Each row is a point. Each copy is the shape, with its points in the same order, turned, moved and blurred by noise. Some copies are also mirrored. Which?
In the rows, zero is written as 128.

Shape (7 x 2)
[[113 146]
 [129 149]
 [114 146]
 [133  51]
 [170 152]
 [168 148]
 [111 155]]
Copy 1 (7 x 2)
[[115  91]
 [111 102]
 [118  93]
 [165 181]
 [ 70 125]
 [ 71 132]
 [121  84]]
Copy 1 is: only turned
Copy 2 (7 x 2)
[[165 111]
 [157 100]
 [167 111]
 [ 90 169]
 [129  68]
 [127  73]
 [175 105]]
Copy 2 is: only turned
Copy 3 (7 x 2)
[[118 167]
 [134 158]
 [121 170]
 [ 76  81]
 [165 137]
 [164 137]
 [123 179]]
Copy 3 is: only turned
Copy 4 (7 x 2)
[[104 137]
 [127 149]
 [112 141]
 [142  48]
 [163 156]
 [164 155]
 [ 97 154]]
Copy 4 is: only turned

Shape (8 x 4)
[[123 129 140 158]
 [140 142 186  84]
 [170 123 127  96]
 [146  69  88 185]
 [112 154 135 107]
 [152 133 128 142]
 [161 114 144 147]
 [186 112 104 148]]
Copy 1 (8 x 4)
[[162 121 114 123]
 [112 150  85  64]
 [145 174 147  71]
 [210  93 179 114]
 [117 147 111 117]
 [168 153 127 107]
 [179 133 121  87]
 [194 159 160  95]]
Copy 1 is: mirrored
Copy 2 (8 x 4)
[[156 142 146 111]
 [ 84 147  91 104]
 [138 107  77 111]
 [239 130 127 121]
 [110 115 131 129]
 [152 119 119  94]
 [164 145 110  91]
 [191 104  94  87]]
Copy 2 is: mirrored
Copy 3 (8 x 4)
[[122 103 150 167]
 [128 129 131  77]
 [177 143 142 126]
 [184  85 133 223]
 [112 155 136 138]
 [152 130 163 157]
 [157  99 155 146]
 [194 116 168 175]]
Copy 3 is: only turned
Copy 4 (8 x 4)
[[124 144 174 124]
 [ 53 131 129 163]
 [ 93  84 130 130]
 [164  81 213 106]
 [114 143 121 153]
 [114 117 155 111]
 [ 99 111 173 113]
 [120  82 161  90]]
Copy 4 is: only turned

Shape (12 x 8)
[[122 117 144 113 139 197 173 134]
 [140 119 142 111 112 131 166 151]
 [150 131 143 116 123 157  46 148]
 [141 139 115 134  85 131 148 103]
 [176 118 152 121 132 142 163 107]
 [126 112 153 127  77 104 164 112]
 [129 118 126  99 147 134   7 119]
 [131 145 150 212 143 108 186 142]
 [128 150 158 120 132 105 166 111]
 [143 126 101 110 113 100 160 123]
 [156 104 144 104 122 149 179 143]
 [134  90 135 142 121 115 178 110]]
Copy 1 (12 x 8)
[[ 75 105 111 123 166  98 154 163]
 [102 125 141 107 154 121 109 147]
 [128 201  91 112 113 107 159 107]
 [136 117 124 105 143 165 138 148]
 [ 85 113 142 115 169 143 145 107]
 [138 118 179 113 154 147 130 154]
 [137 216  86 157  70 116 161  91]
 [118  51 164  46 118 107 132 116]
 [ 85 109 166 104 118 148 129 139]
 [120 107 134 124 132 156  93 134]
 [ 90 117 139 125 180 118 117 135]
 [125  85 164 130 152 128 126 125]]
Copy 1 is: only turned
Copy 2 (12 x 8)
[[173 154  91 114 194 144 116 113]
 [125 158 132 112 160 146 113 124]
 [135  84 136 114 144  73  51  89]
 [140  96 146 122 133 173 121 118]
 [133 134  96 118 145 146 110 158]
 [108 133 138 149 133 177 131 115]
 [132  50 135 141 144  40  78  88]
 [177 188 120 109  69 152 149 123]
 [155 148 147 155 139 142 134 153]
 [121 112 161 113 145 140 151 149]
 [119 155 112 107 173 150 118 142]
 [117 144 106 127 126 159 161 127]]
Copy 2 is: only turned
Copy 3 (12 x 8)
[[188 149 102 136 121 109 186 111]
 [142 132 120 101 163 117 171 110]
 [157 132 126 141 155 202 134 166]
 [116 115 113 117 143  90 138 141]
 [134 132 132 145 166  96 194 137]
 [124 142 155  92 149  86 142 124]
 [116 141 136 159 125 239 121 156]
 [160 121 125 154 206  68 119  65]
 [127 107 159 133 150 100 166  99]
 [ 93 119 110 104 154 111 159 105]
 [149 150 114 109 155 103 206 111]
 [114 164 127 127 160  86 156 102]]
Copy 3 is: only turned
Copy 4 (12 x 8)
[[ 86 140 165 103 129 137 108  96]
 [113 154 120 129 115 153 104 137]
 [ 91  96  89  72 131  97 142 177]
 [101 135 118 176 129 120 131 143]
 [ 98 144 148 135  69 127 127 133]
 [100 152  92 178 104 130 104 127]
 [111 106  70  65 141  39 160 180]
 [157  90 117 164  79 176 136  84]
 [141 133 127 152  93 117  98 130]
 [138 170 118 158 118 129 134 148]
 [100 169 141 117  96 154 110 123]
 [116 165 115 160  91 130 136  97]]
Copy 4 is: mirrored

Shape (14 x 11)
[[115 124 100 164 130  33 152 144 149 154 125]
 [145 130 113 132 140 150 145 182 113 128 124]
 [121 133 102 113 158 134 147 111 177 128 101]
 [124 118 175 160 153 138 152 103 115 122 101]
 [120 121  98 123 162 147 135 137 152 149 141]
 [117 125  89 142 138 130 155 125 111 123 143]
 [137  72 101 109 152 151 107 159 119 126 100]
 [108 123 124 178 143 154 135 164 118 109 115]
 [128 129 100 172 153 155 117 143 115 159 131]
 [123 125 151 161  71 150 156 102 144 117 125]
 [119 120 124 125 117 139 113 105 146 146 136]
 [143  95 136 168 131 148 149 121 136 122 142]
 [110 116 152 159 137  80 130 145 134 113 131]
 [188 111 118 140 126 134   7 107 144 115 121]]
Copy 1 (14 x 11)
[[ 99  96 110 147 139 193 184 124 133 143 128]
 [115 128 145 152  94 125  98 115 143 125 164]
 [136 143 160 110 165 144 124 157 140 128 141]
 [113  96 133  96  98 124  97 172 107 131 101]
 [129 142 143 107 134 117 142 127 144 126 168]
 [143 119 129 114  98 149 133 126 167 114 143]
 [154 150 125 147 122 111 106 121  97  92 161]
 [146 103 139 132  77 138 106 143 120 150 165]
 [140 107 111 129 107 103 129 143 151 143 173]
 [127 158 132 118  76 143 119 170 142 170  88]
 [142 152 118 111 126 115 134 133 140 150 114]
 [116 143 110  99  83 140 116 160 128 137 143]
 [110 100 118 115 110 168 127 114 101 154 121]
 [165 165  32 132 171 107  64 118 112 166 136]]
Copy 1 is: only turned
Copy 2 (14 x 11)
[[ 96 165 114 106 132 117  65 101  88 109  81]
 [154 128 113 115 122 116 172 138 101 114 110]
 [120 120 118 135 155 179 127 126 111  79 135]
 [139  98  94 126 122 126 122  82 117 135 176]
 [155 121 123 142 142 156 141 120 119  88 102]
 [163 138 139 114 144 147 134 108  80 122 117]
 [171 138 138 138 112 112 157 148 109  62 154]
 [132 103 127 142 125 107 161 108  80 128 133]
 [164 135 118 166 126 122 147 105  92 124 104]
 [131 100 129 130 173 120 109 132 119 176 167]
 [148 127 144 148 137 145 114 128 134 124 138]
 [159 115 124 127 158 102 134  89 119 127 143]
 [ 96 117 141 106 111 102 108  88 105 122 128]
 [129 200 175 198 115 106 155 108 172 106 177]]
Copy 2 is: only turned
Copy 3 (14 x 11)
[[125  95 174  85 143  91  76 143  73  91 155]
 [138 141 149 128 170 148 143 106 142 116 132]
 [108 106 128 113 139 119 172 164 107 143 151]
 [112 164  89 164 161 100 129 149  90 116 127]
 [130 101 145 123 141 149 160 164 124 119 132]
 [165 105 119 110 147 128 126 138 121 118 120]
 [103 125 139 127 168 144 128 160 190 123 128]
 [157 149 147 161 162 100 152 134 139 101 124]
 [164 138 135 143 136 144 136 155 135  92 156]
 [138 187 134 109  99  91 139 135 101 140  94]
 [117 129 127 121  96 136 126 166 122 121 125]
 [130 156 125 117 140 119 148 156 120  82 101]
 [114 121 147 140 140  90  97 128 105  91 117]
 [ 72 150 105 108  69 125 123 149 203  63 188]]
Copy 3 is: mirrored
